Every row gives one point. The window is the flat piece filled in between its corners: a triangle in 3 columns, a solid with four corners in 4, and so on. A path goes straight from each point to the next, and from the last back to the first. After which points does the path pass through the window?

Window:
[[-0.13  0.11  0.43]
 [ 0.35  0.05 -0.50]
 [ 0.24  0.05  0.21]]
Path:
(1): [-0.02  0.53 -0.32]
(2): [ 0.33 -0.21 -0.26]
(3): [ 0.00 -0.05  0.18]
(4): [ 0.07  0.45 -0.27]
(5): [-0.21  0.32  0.41]
(6): [ 0.04 -0.11  0.35]
(7): [-0.11 -0.30  0.49]
(8): [0.07 0.47 0.35]
(9): [ 0.65  0.40 -0.35]
(10): [ 0.14 -0.24 -0.46]
(11): [ 0.47 -0.24 -0.53]
(12): [ 0.32  0.45 -0.12]
(13): [ 0.45  0.41 -0.17]
(14): [ 0.33 -0.14 -0.18]
(15): [ 0.32 -0.15  0.09]
(16): [ 0.16  0.28 -0.15]
Through the window after points: 5, 15

Window:
[[-0.03 -0.01 -0.43  0.15]
 [ 0.14  0.29  0.23  0.21]
 [-0.59 -0.25 -0.46  0.05]
 [ 0.52  0.11  0.26 -0.10]]
Path:
(1): [ 0.50 -0.04  0.54  0.08]
(2): [ 0.37 -0.60 -0.45  0.01]
(3): [-0.10  0.03 -0.11 -0.11]
(4): [ 0.33  0.43  0.10 -0.22]
(5): [ 0.20 -0.30 -0.25  0.48]
(6): [ 0.20 -0.04 -0.18  0.60]
(7): [-0.31  0.02 -0.60 -0.44]
(8): [ 0.10  0.45 -0.52 -0.09]
(9): [-0.15 -0.48 -0.22  0.37]
(10): [-0.03 -0.11  0.11  0.22]
(11): [-0.46  0.32 -0.51 -0.07]
(12): [ 0.15  0.34  0.11 -0.23]
(13): [ 0.16 -0.06  0.26  0.26]
(14): [0.67 0.02 0.18 0.44]
(15): [ 0.32  0.31  0.26 -0.10]
(16): [ 0.37  0.19  0.02 -0.11]
Through the window after points: 6, 8, 10, 16

Window, 8 rows:
[[-0.01 -0.22  0.25  0.11  0.21 -0.21  0.52 -0.06]
 [-0.25 -0.33  0.03 -0.28 -0.48  0.27  0.30  0.13]
 [-0.46  0.32 -0.42  0.30  0.53 -1.14 -0.11 -0.23]
 [ 0.32  0.03  0.40 -0.45 -0.33  0.07  0.23  0.32]
 [ 0.43 -0.18 -0.20 -0.21  0.44 -0.29 -0.45 -0.72]
 [-0.11  0.12  0.51 -0.07 -0.05  0.17 -0.19  0.24]
 [ 0.21 -0.02 -0.05 -0.71  0.11  0.67  0.09 -0.14]
 [-0.32  0.38  0.02  0.45 -0.43 -0.15  0.48  0.17]]
Path:
(1): [ 0.08 -0.09  0.01  0.29  0.09  0.10  0.17  0.25]
(2): [ 0.43  0.29 -0.71  0.29  0.26  0.14 -0.14  0.12]
(3): [-0.28  0.01  0.39  0.02 -0.20 -0.26  0.49  0.01]
(4): [-0.10  0.25  0.39  0.26 -0.56 -0.29  0.33 -0.24]
(5): [-0.19  0.17 -0.33  0.10  0.13  0.01  0.23  0.30]
(6): [ 0.19 -0.25 -0.40  0.02  0.31  0.01 -0.20 -0.03]
(7): [ 0.07  0.15  0.15 -0.32  0.18 -0.23 -0.04 -0.71]
(8): [-0.07  0.00  0.02 -0.38 -0.16 -0.09  0.32 -0.22]
Through the window after points: 2, 4

Window (9 x 9):
[[ 0.19 -0.25  0.23 -0.07 -0.19  0.21 -0.06  0.53  0.04]
 [ 0.50  0.17  0.17 -0.20  0.19 -0.33  0.23 -0.54  0.36]
 [-0.05 -0.04 -0.19  0.38 -0.45 -0.17 -0.10  0.81  0.39]
 [ 0.48  0.45 -0.32 -0.43  0.05  0.12  0.07 -0.47  0.50]
 [-0.30 -0.25 -0.19 -0.16 -0.18 -0.14  0.29  0.37 -0.13]
 [-0.37 -0.16  0.47  0.36 -0.04  0.15 -0.45 -0.07 -0.85]
 [-0.16 -0.30 -0.08  0.28  0.29  0.16 -0.29  0.54  0.26]
 [ 0.45 -0.12 -0.05 -0.33 -0.19 -0.08 -0.08 -0.85  0.62]
 [-0.42  0.10  0.35  0.10  0.05  0.44  0.45 -0.18 -0.04]]
Path:
(1): [ 0.21  0.16  0.43 -0.47 -0.23  0.08 -0.07 -0.08  0.72]
(2): [ 0.12 -0.10 -0.23 -0.01  0.04 -0.09  0.25  0.07  0.09]
(3): [ 0.49 -0.04 -0.29 -0.01  0.07 -0.05  0.38 -0.68  0.33]
(4): [ 0.15  0.34  0.82 -0.36  0.19 -0.49 -0.19  0.13  0.23]
(5): [-0.18  0.55  0.35 -0.47 -0.56 -0.57  0.06 -0.11 -0.04]
(6): [ 0.05 -0.52  0.01  0.39  0.46  0.74  0.35 -0.14  0.05]
(7): [ 0.24 -0.06 -0.17  0.13 -0.06  0.13 -0.02 -0.16  0.10]
(8): [-0.12  0.24  0.13 -0.26 -0.04 -0.19 -0.05 -0.22  0.28]
(9): [-0.45  0.14  0.38 -0.54 -0.27  0.47  0.16 -0.19  0.07]
(10): [ 0.22 -0.19  0.05  0.45  0.12  0.02  0.13  0.06  0.08]
(11): [ 0.45  0.04 -0.26  0.04  0.01  0.19  0.23  0.40 -0.04]
(12): [-0.19 -0.05  0.19 -0.26 -0.10 -0.03 -0.25 -0.22  0.48]
Through the window after points: 3, 9, 11

Window, 11 rows:
[[ 0.26 -0.01 -0.22 -0.51  0.64  0.02  0.34  0.10 -0.21  0.09  0.35]
 [ 0.53  0.51 -0.90  0.09 -0.47 -0.03 -0.37  0.18  0.07 -0.60  0.05]
 [-0.16 -0.14  0.19  0.30  0.30 -0.26  0.56 -0.20  0.14  0.31 -0.02]
 [-0.28 -0.39 -0.30 -0.01  0.46 -0.10  0.03 -0.22  0.13  0.10 -0.34]
 [ 0.21 -0.02  0.07 -0.15 -0.78 -0.22  0.26 -0.67  0.19 -0.36  0.03]
 [-0.11  0.49 -0.05 -0.46  0.48 -0.06  0.15 -0.28  0.12  0.12  0.42]
 [ 0.05  0.00  0.08 -0.23 -0.75  0.26  0.48 -0.43  0.58  0.13  0.17]
 [ 0.33 -0.24 -0.06  0.44  0.51 -0.04 -0.85  0.28  0.02 -0.26 -0.33]
 [-0.08 -0.01  0.19  0.09  0.29  0.23  0.22 -0.33 -0.19  0.20 -0.41]
 [ 0.50  0.01 -0.45  0.54  0.21  0.25 -0.49 -0.04  0.26 -0.92 -0.19]
 [ 0.08 -0.21 -0.05  0.11  0.15  0.03  0.24 -0.69  0.04  0.48  0.16]]
Path:
(1): [ 0.37  0.03 -0.17 -0.26  0.31 -0.12  0.39 -0.01  0.24  0.32 -0.28]
(2): [ 0.38  0.05 -0.17 -0.47 -0.02  0.01  0.07 -0.38  0.31  0.05 -0.44]
(3): [-0.03 -0.02 -0.06  0.42 -0.01  0.07 -0.14 -0.25 -0.07 -0.33  0.38]
(4): [-0.41  0.02  0.02  0.36  0.05  0.21  0.19 -0.16  0.02 -0.17  0.12]
(5): [ 0.18 -0.14  0.07  0.08  0.31 -0.30  0.39 -0.25  0.16  0.29 -0.16]
(6): [ 0.39  0.49 -0.06 -0.27 -0.18 -0.23  0.45 -0.12  0.22  0.12 -0.28]
(7): [-0.37 -0.56 -0.60  0.29  0.28  0.26 -0.32 -0.39 -0.08 -0.42  0.36]
(8): [-0.50  0.19  0.25  0.36  0.18  0.36 -0.43 -0.16 -0.46 -0.18  0.09]
(9): [ 0.61 -0.02 -0.49 -0.27 -0.02 -0.11  0.14 -0.23  0.48 -0.23  0.00]
(10): [ 0.67  0.28 -0.24 -0.03 -0.17 -0.26 -0.24  0.17  0.28 -0.13 -0.49]
(11): [-0.31 -0.38 -0.27  0.35  0.50  0.23 -0.30 -0.26 -0.14 -0.30  0.27]
(12): [-0.29 -0.03 -0.15 -0.11  0.13  0.14  0.04 -0.27  0.09 -0.02  0.20]
(13): [ 0.24  0.35  0.06 -0.18  0.49 -0.24  0.28 -0.26  0.10  0.21  0.03]
(14): [ 0.56  0.09 -0.29 -0.30  0.24 -0.17  0.46  0.04  0.54  0.12  0.05]
(15): [-0.28 -0.06  0.08  0.01 -0.32  0.35 -0.04 -0.49 -0.16 -0.15  0.18]
(16): [-0.06 -0.01 -0.17 -0.38  0.33  0.20  0.00 -0.18 -0.51 -0.49  0.98]
Through the window after points: 4, 10, 12, 14, 16

Window (12 x 12):
[[-0.56  0.31 -0.36 -0.09  0.39  0.02 -0.74  0.16 -0.35 -0.54  0.75  0.08]
 [-0.29 -0.27  0.57 -0.09 -0.06  0.03  0.17  0.36 -0.19  0.09  0.02 -0.39]
 [ 0.11 -0.82 -0.33 -0.25 -0.18 -0.10  0.13  0.42  0.29  0.18 -0.08 -0.31]
 [ 0.62  0.07  0.26  0.66  0.47  0.39  0.12  0.36  0.35 -0.50  0.66  0.32]
 [-0.58 -0.01 -0.08  0.26 -0.74  0.29  0.22  0.47 -0.13  0.14  0.08  0.00]
 [-0.09  0.11  0.21 -0.44 -0.14 -0.27 -0.07  0.10  0.31  0.24 -0.15 -0.14]
 [ 0.09  0.08  0.41 -0.13 -0.01  0.36  0.43 -0.15  0.67 -0.14  0.46  0.00]
 [ 0.02 -0.69  0.03  0.24  0.10 -0.31  0.18 -0.22 -0.53  0.26 -0.05  0.16]
 [-0.23  0.13 -0.31 -0.28  0.49  0.02  0.29  0.29  0.69  0.44 -0.31 -0.11]
 [-0.39 -0.12  0.08 -0.12 -0.28 -0.14  0.49  0.80  0.02 -0.23  0.02 -0.03]
 [-0.12  0.05 -0.22 -0.35 -0.18  0.01  0.06  0.44 -0.44 -0.13  0.25 -0.35]
 [-0.43 -0.09  0.20  0.28 -0.61  0.28  0.23 -0.21 -0.17 -0.24 -0.35 -0.11]]
Path:
(1): [-0.23 -0.48 -0.14 -0.17 -0.19  0.06  0.12  0.54 -0.16 -0.05 -0.12  0.03]
(2): [-0.17 -0.04 -0.01 -0.23  0.08  0.22  0.29  0.40  0.51 -0.06 -0.25  0.20]
(3): [-0.09  0.03  0.04  0.19  0.08 -0.19  0.25  0.17 -0.04  0.14  0.56 -0.44]
(4): [-0.15  0.02  0.08 -0.02 -0.13  0.09  0.16  0.20  0.34 -0.10  0.39 -0.32]
(5): [-0.10  0.06  0.32 -0.43 -0.11  0.37  0.42  0.35 -0.11 -0.03 -0.27  0.53]
(6): [-0.06  0.27  0.15 -0.61  0.16  0.65 -0.15  0.35 -0.20  0.20 -0.19  0.15]
(7): [-0.20 -0.22  0.11  0.04 -0.37 -0.61  0.19  0.01  0.42  0.02  0.02 -0.31]
(8): [-0.48  0.20 -0.36  0.20  0.29 -0.49 -0.54  0.00 -0.12 -0.54  0.59 -0.22]
(9): [-0.33  0.10 -0.01 -0.33  0.11  0.54 -0.24  0.36 -0.27 -0.13  0.38  0.24]
(10): [-0.33 -0.19 -0.58 -0.50 -0.05  0.15 -0.07  0.76 -1.04 -0.14 -0.05  0.54]
(11): [ 0.02  0.12  0.30  0.10 -0.18 -0.04  0.25  0.10  0.47 -0.06  0.37 -0.71]
(12): [-0.05  0.04 -0.11  0.29 -0.19 -0.36  0.12 -0.18  0.41  0.14  0.45 -0.13]
(13): [-0.14 -0.44  0.22 -0.10  0.04  0.22  0.26  0.15 -0.29  0.01 -0.20  0.05]
(14): [-0.17 -0.65  0.40 -0.11 -0.30  0.00  0.18  0.35 -0.63 -0.17 -0.32  0.55]
(15): [-0.25 -0.02 -0.11  0.18 -0.11 -0.07  0.28  0.09  0.13  0.04  0.13 -0.33]
(16): [-0.25  0.10  0.12 -0.01 -0.19 -0.14  0.46  0.45  0.35 -0.05  0.17 -0.23]
Through the window after points: 2, 6, 8, 10, 12, 14, 16
